Each row is a point. Each copy is the shape, with its points in the same order, stretched, turned, moved and blurred by noise. Some copies are also mirrored. Which?

Shape, 6 rows:
[[  6  33  95]
 [-11  -6 -33]
 [  6 -20  47]
 [  7 -15 -12]
 [ 15  14 -60]
 [ 41   0 -41]]
Copy 1:
[[  0 -90  27]
 [ -8  29 -20]
 [ 33 -47 -19]
 [ 18  12 -21]
 [ -5  66   0]
 [ 31  57  -3]]
Copy 1 is: only turned
Copy 2 (6 x 3):
[[-72 -86  43]
 [ 23  18 -29]
 [ -4 -57 -12]
 [ 32  -8 -15]
 [ 53  34  12]
 [ 73   6  23]]
Copy 2 is: only turned
Copy 3 (6 x 3):
[[ 10  85 -12]
 [ -2 -11   7]
 [ 34  51  36]
 [ 23   9  21]
 [  6 -30 -17]
 [ 39 -12   0]]
Copy 3 is: only turned
Copy 4:
[[ 58 -26  64]
 [ -2  -3 -35]
 [ 41 -41   6]
 [  1 -26 -20]
 [-53  -6 -28]
 [-51 -32 -18]]
Copy 4 is: mirrored

Shape, 9 rows:
[[  3  30  18 -12]
 [ 20  40  62  10]
 [-25   3  -3 -22]
 [ 12  -2  55  -7]
 [ 37  19  35  33]
 [-55   7 -19 -60]
 [-95 -10 -21   3]
 [-21 -26  -7 -16]
 [-12  -5 -17 -27]]
Copy 1 (9 x 4):
[[ 13 -36  -8  37]
 [-18 -61  34  90]
 [  8 -43 -12 -20]
 [ -9 -52  51  33]
 [-38 -10  35  65]
 [ 46 -75 -57 -52]
 [-46 -81 -72 -67]
 [-13 -33   0 -45]
 [ 16 -20  -9 -27]]
Copy 1 is: mirrored
Copy 2, 9 rows:
[[  0   1 -30  25]
 [  5  45 -42  62]
 [ 14 -35   6   9]
 [ 28  30 -11  33]
 [-29  61 -22  25]
 [ 43 -87   4   8]
 [ -5 -71  61  31]
 [ 12 -24  30 -10]
 [  5 -33  10 -13]]
Copy 2 is: mirrored

Shape, 10 rows:
[[ -5  27 -14  -6   9   7]
 [  0  -5 -32 -51 -40   5]
 [ -3 -13  36  22  15 -19]
 [ -9 -12 -30 -76  13 -23]
 [-34  -6  11   4 -33 -11]
 [ -8  -6  20  19   2  -3]
 [-27 -17 -17   3  -6   2]
 [-17   2 -17  -2   7   2]
 [  0  30 -35  24   2 -20]
 [ -2  -9 -27  21   9   5]]
Copy 1 (10 x 6):
[[ 19  -4 -26  -4  -1  24]
 [  8 -47  10 -23  14  80]
 [-15  36  22  16 -11 -21]
 [ -5 -61  -6 -63  11  30]
 [-12  35  38  -9  24  37]
 [ -8  27  11  20   8   5]
 [-24   1  -1  -8  35  26]
 [ -2  -4 -16  -8  25  21]
 [ -8  14 -44   9 -17  38]
 [-19  -6 -34  24  24  16]]
Copy 1 is: only turned
Copy 2, 10 rows:
[[  7  35  -4  20  -8  -9]
 [ 31   1  45  33 -24 -31]
 [ -4 -19 -27 -56  14  13]
 [ 21  29  95 -27 -18 -33]
 [ 23 -24 -21 -15 -39  15]
 [  0 -13 -24 -20   4  15]
 [ -9 -11  14   3 -18  12]
 [ -6  15   9   8 -13   0]
 [-19  38 -34  19 -23 -41]
 [-35   4   1  20   5  -8]]
Copy 2 is: mirrored
Copy 3:
[[-33 -15 -29  11  -4 -19]
 [ 19  -9 -13  36 -14 -69]
 [  2   9  11 -32  29  47]
 [ 35 -49 -32   5 -14 -25]
 [ 22  35  -3  -3  -5 -22]
 [ -6  17   0  -6  10  23]
 [ 17  19 -34  18 -17   2]
 [ -4  -1 -39  20 -10  -1]
 [-24  -1 -57  17  29 -26]
 [  0  13 -37  29   3  15]]
Copy 3 is: mirrored
Copy 4, 10 rows:
[[  8 -16   0   0  12 -11]
 [ 10   9  36 -14  -5 -50]
 [-14  -8  -6  -3 -10  29]
 [-31   2  29  -5  35 -34]
 [ -9 -13  10 -30 -29  -9]
 [  1  -2  -2 -10 -12  19]
 [-12   8  -4 -28   5  -7]
 [ -6  -3  -5 -16  17  -8]
 [ -2  -8 -42  -3   1 -21]
 [  0  16 -22 -13  11   2]]
Copy 4 is: mirrored

Shape, 11 rows:
[[-15  15 -22  46  -7 -17  54 -49]
 [-26  20 -19 -36  -5 -31  16   7]
 [  0  11 -13  14  31   4  -6 -17]
 [-37  13 -37  -9  -9  24 -36  14]
 [  0  15  20 -32 -25 -33   0 -11]
 [  0  37 -26   5 -17 -10   7 -29]
 [-24 -30  18 -11  -2  21 -27 -33]
 [ -3 -11 -25  17  -6  23   1  -5]
 [  1  45  -4  34 -19 -17  -2 -12]
 [-26   3   1 -56 -10   7  27 -17]
 [-18  25  45 -17  17  25  23   8]]
Copy 1:
[[  8 -24 -69 -22  10  34 -14  -2]
 [ 26  -3   6  27 -47   5 -42  43]
 [-20 -26 -15   1   3  -8  -9 -15]
 [-36  -3 -14   6 -76 -24  -2  -2]
 [ 43  27   6  46 -14  32 -22  15]
 [ 17   8 -48  14 -21   8 -18 -12]
 [-22 -17  24  -3 -14  30  23 -29]
 [-20   1 -17 -20 -12 -22  15 -11]
 [  1  21 -71  31  -8  14 -13  -9]
 [ 27   3  43  -2 -35  28 -35  14]
 [-15  14  22   6  11  29 -42   2]]
Copy 1 is: mirrored
Copy 2 (11 x 8):
[[-95  36   9  13  -4  37  29   1]
 [-15 -13 -23 -28  -9 -16  17 -38]
 [ -4   3  -7  12  34  12  13  11]
 [-11 -37 -24 -22  36  28 -35 -13]
 [ 15 -10   2   0 -24  -9  23 -45]
 [-31   8 -25   2   7  32  14 -37]
 [-10 -20  34  28  20  -3 -25  -3]
 [-36  10  -8  10   7  17 -31   9]
 [-16  -1  -3  -5   5  61  18 -13]
 [-27   7   5 -25 -11 -38  -6 -52]
 [ 18  24  52 -47  -1 -19   9 -21]]
Copy 2 is: mirrored
Copy 3, 11 rows:
[[-12 -16  58  29 -52  -4  20  29]
 [ 10  15   3 -15 -21 -44 -17 -13]
 [-13 -19  38 -21 -25   2  -3 -12]
 [-28   4 -25  11 -40  -7 -23 -52]
 [ 56  10  -2 -30  -8 -26   7   2]
 [  4  17  29   4 -36   3   4 -18]
 [ 27 -40  -6  14  -9  -4  -3 -11]
 [-20  -9  -1  15 -26  12 -13   0]
 [ 13  11  25 -19 -49   6  31   2]
 [ 27   0   7  21 -23 -21 -47 -12]
 [ 33 -24  27 -18 -53  12 -41   6]]
Copy 3 is: mirrored

Shape, 14 rows:
[[-11  16  28 -12  37   0  17 -47]
 [ 11  -4  21   2 -26 -45  14   2]
 [ -2 -15   4  14  12 -25 -11  -3]
 [-29   9 -34 -22 -21  17  19  -9]
 [  6  39  -1  -7  38 -19  28   8]
 [-56  -1  25 -47 -17   2  -5   8]
 [-22  22  22 -23   5  18   2  19]
 [  7 -24  -7  -8  25  10  -9 -25]
 [-28  30 -11  -4   5   2  28 -10]
 [  6  30 -53 -10  39  24  41  31]
 [ 53  -3 -24  19 -28  34  49  21]
 [ 73  12 -10 -14 -15 -24   7  17]
 [-12   9  -7  23 -20 -17  15  -4]
 [-30  32   5  10 -54  -8  -3  -1]]
Copy 1 (14 x 8):
[[ 37  22 -14 -23  10  12 -24 -20]
 [ 26 -30   1   2  16  33  -5  27]
 [  5  -8   5  -3   3  11  18  -8]
 [ 14  -4 -16 -13  16 -20 -27  51]
 [ 45 -10   9  34  10 -15 -13  23]
 [  7  37   6 -24  25  17 -16  47]
 [  7  11  38  -1  30  -5  -6  23]
 [ 10   9 -17 -30  17 -12  11 -17]
 [ 27  -2  -1   9   6 -12 -32  30]
 [ 49 -21  13  33   7 -66 -10  41]
 [ 24 -71  30 -11  22 -33  -4  30]
 [ 29 -49  -3  19  50  -2  14  24]
 [  7 -21   8   5   3   5 -12  24]
 [-19 -16  17   3  21  17 -32  37]]
Copy 1 is: mirrored
Copy 2:
[[-62  16 -31 -24 -13 -13  16   8]
 [ 16 -11 -36   6 -14   8   5   8]
 [  3 -10 -10  13  12  -3 -12  15]
 [  4  20  17 -37   8 -11  27  13]
 [-52  -4 -11   8  -4   1  51  -3]
 [  6  44 -20 -39  11  14  16 -34]
 [-17  34   2 -14  -8  -3  31 -27]
 [-10   0   9 -10   7   3 -28  17]
 [-24  16  -1 -18  -1 -22  45  10]
 [-34   5  53   1  15   0  53  13]
 [ 23  15  46  29 -49  -2  18  59]
 [ 12 -41   9  21 -48  21   6   6]
 [ 11  -1 -10  -7  -1 -25  14  30]
 [ 27   4 -16 -17 -15 -36  29  -1]]
Copy 2 is: mirrored
Copy 3:
[[  0 -16  13 -49 -22  17  29  28]
 [ 20  29 -18 -11  -5 -19 -28  -1]
 [ 28   3 -10   2 -17 -16   9  -6]
 [-12  -7 -27 -11 -13  39 -20 -29]
 [ 10  -9   0 -54  29 -14   4 -20]
 [ 18 -25 -23   0  13  52 -30  37]
 [ -5 -32 -11  -8  37  19 -11  19]
 [  2   9   2   6 -27  14  41   1]
 [ -1 -24  -9 -39  -5  15 -16 -21]
 [-16 -13   7 -28  41   3   2 -70]
 [-61  32  14  15  13 -20 -14 -62]
 [-10  57 -35 -10  30 -28   9 -25]
 [  5  -4 -16 -13 -20 -12 -28 -28]
 [ -1 -22 -56 -13 -11   4 -46  -5]]
Copy 3 is: mirrored
Copy 4 (14 x 8):
[[ 18  14  14  44 -51  13 -31  30]
 [ 15 -20  34   3  43  18 -43  -8]
 [-10   1  41  -3   5  14   4  -3]
 [ 39  50 -29  28  -2  10   5 -23]
 [-14  37  24  32   8 -40 -53 -17]
 [  9  44 -14  22 -37  95 -35 -29]
 [-16  37 -26   6 -34  31 -36 -27]
 [ 19  18  23  -1 -34  -3  22   0]
 [  7  36 -18  48  -4   2 -22  -7]
 [ -5  74  -4  28  -5 -82  -7 -73]
 [ 38 -24 -31 -21  23 -77  16 -56]
 [ 22  10  41 -53  52 -70 -37 -12]
 [  4  -2  -5  17  32   9  -6  -3]
 [  6  21 -35   7  31  46 -18  13]]
Copy 4 is: only turned

Shape (13 x 9):
[[ 15  12  11   3 -40  21 -11 -24   9]
 [  3  15  -5  21   9 -22  -8  18 -19]
 [ 31  -2  72  -3  14  74  25  29  -7]
 [-19  -7  -4   3 -38  63  -5 -21 -17]
 [ 26   3   6  11  15 -23  -9  25   2]
 [-30 -13 -13 -17 -19  23  -9   7   4]
 [ -8  -6 -24  15  -8 -25  41  32  -6]
 [-31  33 -16 -19   3   4  -2 -21  -9]
 [-28   0  50   4  13 -32 -11  -4  11]
 [  4  13   4   3   8 -18  -5  25  17]
 [ 28   4   7   2  10 -30  28  26  22]
 [-22 -20  15 -21  25 -23  -1 -19  -1]
 [-23  -9 -18  38  11   2  11   0  12]]
Copy 1:
[[-12  -8  -9 -12 -18 -14  69   4  -8]
 [ 29  -1 -26  -7  -6 -30   8  24  22]
 [  9 -25  25 -14   0 -11  49 -36  91]
 [-10   9 -40  -2 -35  26  80 -12  10]
 [ 27 -26 -13  -3   7 -41  -8  11  25]
 [  4  12 -48  21   1  13  32  -4  -9]
 [ 34  34 -15 -12 -12   0 -10  14 -10]
 [-17  27 -35  14  -1   0  29  29  -4]
 [ 37  -7  27  25  11 -24  12  39  14]
 [ 12  -5 -12  17   9 -42  -1   9   9]
 [ 18  -4  19  -5   6 -32 -18   9   4]
 [ 24  -7   5  21  15  15 -12  36   6]
 [  9   8  -2  29 -43  -4   0  10   9]]
Copy 1 is: only turned
Copy 2 (13 x 9):
[[-18   7  57 -11 -10  13  35 -13  20]
 [ 27  13 -24  37  13  37  21  17   2]
 [ 46   4  15 -30 -46 -44  37 -94  61]
 [-40  21  57 -29 -10 -35  34  -2  95]
 [ 36  -1 -19  40   0  26  -5   4 -24]
 [-53  19  -6   3 -16 -30 -11   6  34]
 [ 22  16 -33 -15 -53  31 -12  32 -18]
 [-23  30 -21   4  31 -32  38  -7  -4]
 [-31 -31 -54   9  29  38  44 -42 -19]
 [  6  11 -37  31  -6  30  -8 -14 -25]
 [ 43   3 -28  -1 -37  28 -16 -10 -63]
 [-28 -16 -36   3  35 -26  19 -13 -25]
 [-16   2  -7 -35  27  35 -20  11   9]]
Copy 2 is: only turned
Copy 3 (13 x 9):
[[-30  -5  -5 -16  50  19  10  12  19]
 [ 54   5  13  -8  -5  13 -25   0   5]
 [-32 -16 -56  18 -29  31  68 -56  67]
 [-38  26   2 -16   4  -2  30  44  68]
 [ 32 -10  16  -7   2  17  -4 -37 -14]
 [-13  29  34  -8 -33  20  24  27  18]
 [ 16  38  22 -39 -53 -18 -36 -12  -1]
 [ 29  22  -6  22 -18  11   2  58  -8]
 [ 13 -37  18  47 -26  56 -39 -22   9]
 [ 27   9  12   7  -8  37  -3 -27 -19]
 [  7  -2   3 -13 -15   7 -10 -54 -34]
 [  5 -31  33  31 -46   2 -10   7 -11]
 [  3  41  17  14 -23 -15 -23 -23  25]]
Copy 3 is: only turned
